Each row of a before or after table is a point. One or more steps were done to the points. Then noise was added and the rows were shuffled. The steps act on columns, c1 being the first. Write out the steps. A step turns or swaps two columns, mirrors them in a line or flattens them onto one, adds a multiple of one to another, or multiplies or shifts one. Angles are multiples of 10 degrees, from the lower column toward the higher: turns from -170 to 170, lines from 10 to 170 but not 90. Use the fewest steps. Two steps may share a column if one is a turn and the other turns, adds or multiplies; they go together, in the order done. Otherwise the lowest column goes first.
In the rows, 128 means zero.

Before (10 x 2):
[[162  86]
 [216 141]
 [174  48]
 [124  92]
 [164 110]
 [110 128]
 [ 85  73]
 [156 149]
 [117 119]
 [192  99]]
After (10 x 2):
[[152 152]
 [ 79 127]
 [104 182]
 [186 163]
 [145 170]
 [210 201]
 [ 99 186]
 [159 106]
 [108 150]
 [155 204]]
Steps: shift c1 by -10; shift c2 by 60

Before, 13 rows:
[[138 116  82]
 [ 49  57 128]
 [ 67  82 127]
 [169 114  70]
 [ 70  98 122]
 [142 130 131]
 [ 68  57  70]
 [129 149 155]
 [121 176 124]
 [102 138 105]
 [ 69  73 114]
 [131 150 128]
 [173  85  94]]
After, 13 rows:
[[ 68  55 124]
 [160 109  68]
 [120 191 125]
 [134 157 155]
 [ 70  90 131]
 [132 159 126]
 [141 130 128]
 [ 99 139 109]
 [ 49  37 145]
 [165  74  88]
 [ 63  37  82]
 [131 112  80]
 [ 68  67 142]]
Steps: turn c1 and c3 by -10 degrees; multiply c2 by 1.3

Before:
[[103  98  69  66 128 130]
 [ 98 111 108 185 118 122]
 [139 123  92 206 128 156]
 [144  99 171 190 148 122]
 [175 117 141 177 104 160]
 [ 78  81 178 152 157 182]
 [110 172  82  79 123 130]
 [ 80 133  79  57  74 126]]
After, 8 rows:
[[177  75  66  59 133 196]
 [154 128  52  67 101 191]
 [116 127  79 209 123  80]
 [149 122  68  79 172 178]
 [157 119 102 187 112  65]
 [179 156 193 154  81 156]
 [ 82 103 146 178 116 113]
 [111 149 183 190  99  61]]
Steps: multiply c1 by -1; swap c2 and c5; multiply c3 by 1.3; add -1 times c4 to c6

Before, 9 rows:
[[131 117  83 130 167 194  83 182 125]
 [ 42 160 109 119 166 101 156 118 131]
 [ 44 123 156 161 138  80 162 153 149]
 [147 145 176  48 118 131 144 105 137]
 [142 136 220  61 156 145 141  70  79]
 [105 107 183  72  98 133 195  75  85]
 [ 27 123 156 115 107  97 108  91 154]
 [184 186 118 129 118 182  65 107 109]
 [ 74 167  88 185 168 190 104 144 196]]
After, 9 rows:
[[ 91 170 109 189 155 161  99 163  47]
 [182 187 142 119 130 143  60  70 129]
 [ 38 160 145 155 105  73 161 168 116]
 [ 65 107 116  76  96 139 199 104 201]
 [ 60 124  90 151 155  89 154 194 125]
 [ 26 123  88 103 118  96 108 146 126]
 [172 117 166 163 104 196  85 168 102]
 [105 132  90 116  55 140 139  79 225]
 [129 142  87  82  67 114 145 101 150]]
Steps: add -0.3 times c7 to c1; turn c1 and c8 by -30 degrees; add -0.7 times c2 to c6; turn c3 and c9 by 140 degrees; mirror c4 and c5 in the line at 30 degrees

Before:
[[ 89 122 146 154 134 134 119 148 135 153 112  80]
 [ 88 144 109  85 118 167 101 120 193 144  19 128]
 [115 120 189 140 186 100  99 162  92 124  84  90]
 [112 169 117  83 154  51 122 150 160  41 156 103]
 [172 144 122  85 122 148 115 110 167 146 102 119]
 [164 161  91  88 117 118  91 141 167 160  37 121]
 [218  91 161 201 208 152 208 149 130  78 139 123]
 [107  83 152  91 123 128 119 217 135  94 113 119]
 [ 76 149 176 133 142 169 125  87 126 119 107 191]
 [125 148  92 103 192 110 166  88 138 163 128 202]
 [191 148 100 146 144  64 188 109  94 130  89 108]
 [194  74  82  95 120 118 106 116 180  79  76  72]
 [176 125 107 172 153 116 118 105 175  64 134 179]
 [179 150  73 130 170 164 130 145  76 117 121  84]]
After (14 x 12):
[[ 73 126  91 116 104 212  65 189 136  88 176  79]
 [166 122 118 148 112  91 138 190 116 147 106  79]
 [169 104  20   6 124 133 191 118 109 150 109 128]
 [ 82 207  66  57 168 179 183 171  99  97 148  74]
 [ 72 150 129 166 154 164 173  56 129  74 150 180]
 [122 105 114 104  57 103 141   8 162 124 159 208]
 [172  92 127 138 120 100 119  22 127 112  79 188]
 [ 87 107  31  21 124 156 162 143  87 166 124 122]
 [167 161 115  73 157 109 136 231 121 101  99 117]
 [ 80 126  96  58 123 191 157 119 113 144 121 119]
 [ 51 191 146 208  97 241 132 149 209  38 104 125]
 [140 127 117 128  86  89  88 203  97  91  57  87]
 [ 63 126  79 112 113 124  94 123 178 135 142 107]
 [131  81 150  97 162  36 162 175 118  45 149 100]]
Steps: add 1 times c1 to c6; turn c1 and c2 by 160 degrees; turn c3 and c11 by -70 degrees; add 0.7 times c3 to c4; mirror c5 and c10 in the line at 110 degrees; swap c7 and c9; add -1 times c12 to c8

Before (12 x 18):
[[219 141 122 112 114 194 124 160 202 102  62 138 133 131 113 154  36 135]
 [155 190  82 139 134 144 170 134 114  66  81 114 103 118 137  91 134  87]
 [105  97 147 210 146 114 146 158 128 124 132  49 157  44  82 145 124  77]
 [ 80  76  99 111  74  77 100  90 109 112 151 155 174 109  89 166  78 127]
 [122 111 107 135  73 191 118 168 188 107 115 122 206 107 150 169  81 155]
 [123 198 110 193 191  75 162  76 105 110 143  88  87  66 126 134 177 126]
 [151 192  99 134 106 155 139 161 199  91 121 134  97 102 157 120  40  99]
 [130 115  75  73  89 163  91 138 110 158 171 147 205 101  95 150  56 131]
 [140 194 149 185 133 108 142  77  84 100 143  61  88 121 157 122 136  84]
 [ 75  78  68 118  87 132 126 143  81 105 194 128 144 136  92 217  44 162]
 [ 53 117 147 172 175 122 175 100 150 111 178  45 141  89 101 201 178  41]
 [150 202  95 159 134 191  80 126 155  52  98 138 106 125 116 118  68 117]]
After, 12 rows:
[[233 142 150 119 142  44 141 133 202 136  57 134 136 131 115 132  34 133]
 [117 109 131  78 112  93 187 141 103 176 167 144 198 108  95 162  61 135]
 [170 193  67 142 164 111 100 133 119  49  81 120  98 114 137 161 131  86]
 [ 65 110 209 174 137 150  15 149 144  66 177  40 134  89 101 151 171  32]
 [ 93  76 158 104 124 193 200 133 114  74 151 159 181 112  93 159  77 133]
 [181 199 105 153  80  69 146 160 159  28  91 144 110 126 121 169  76 121]
 [132 198 122 190 131 198  28 152 102  99 143  90  80  61 120 189 182 120]
 [148 193 136 187 132 168  71 154  86  90 135  59  91 117 157 129 137  84]
 [107 100 149 204 121 117  57  98 128 104 128  46 161  48  84 164 122  74]
 [132 117 158 141 135  59 175 128 185  93 119 124 208 116 150 158  77 153]
 [160 193 104 130 149  86 151 106 194  86 121 135  96  93 158 159  42  96]
 [ 82  77 198 123 138 118 174 111  85  58 191 125 152 140  95 209  38 162]]
Steps: turn c1 and c10 by 20 degrees; multiply c10 by 1.6; turn c3 and c16 by -70 degrees; add 0.5 times c4 to c16; add -0.7 times c12 to c5; turn c5 and c7 by -110 degrees; turn c6 and c8 by 150 degrees

Before:
[[108 220 138 117  98 160 152 203 206 167  86 196 158 109 105  85 113 128
  116 136]
 [126 208  53 187 102 128 101 157 139  85  90  69 126 158  76 178 131 113
  130 108]
 [169 159 115 112  87  75 127 148 138  53 158 108 160 161 173 147 126 148
   73 109]
 [174 122 175  98 131 157  70 153 138  98 118  76 130  69  94 165 124 121
  188 200]
 [139 132  93 167 143 121 191 112 131 115  94 120 160  94 113 151 159  89
  182 192]
 [ 61 155 172 123 109 105 160 135 135  89  52 179 128 188 205 139 120 189
  145 152]
 [106 141 127  87 107  57  78 112 169  63 155 152  89 167 203 155  62 181
   98  93]
 [150 129 160 116 130  91 184 219 239 166  92 133 109 133 119  79  81  89
  128 127]
 [120 108 104 178 158 172  99 123 179 147  90 171 192 131 116 161  63  93
  136 120]
 [171 192  71  92 105 174  66 171 199 104 134  95  89 160 150  72 178 137
   79 155]]
After (10 x 20):
[[170 190  71  91 189 141 122 173 137  90 173  95 168 159 157  70 181 137
  190 156]
 [106 222 139 118 177  92 126 205 102 190 168 195  99 111 104  83 110 127
  191 135]
 [ 63 156 172 124 114  51 176 136 110  63 117 180 128 186 190 139 120 190
  145 148]
 [140 133  95 169 115  92 144 113  81 109 126 120  96  94 104 153 158  88
  101 193]
 [166 161 116 113 139 146 150 147 173   7  71 106  96 159 166 145 128 150
  181 110]
 [120 109 104 177 175  97 113 123  94 161 179 172  62 130 125 160  63  95
  121 123]
 [108 143 125  85 164 146 149 112 134  23  53 151 166 168 204 153  62 181
  170  94]
 [175 121 177  99 113 124  91 156  70  81 156  77 125  69 109 165 127 123
  116 200]
 [151 130 158 118 212  87 141 218  69 189  98 132 147 134 109  76  83  88
  173 129]
 [126 207  53 187 120  88  94 160 121  57 136  71 129 161  88 178 130 117
  154 110]]
Steps: turn c9 and c19 by 120 degrees; turn c5 and c19 by -60 degrees; mirror c6 and c11 in the line at 40 degrees; multiply c7 by 0.4; turn c7 and c15 by -30 degrees; multiply c10 by 1.6; multiply c13 by -1
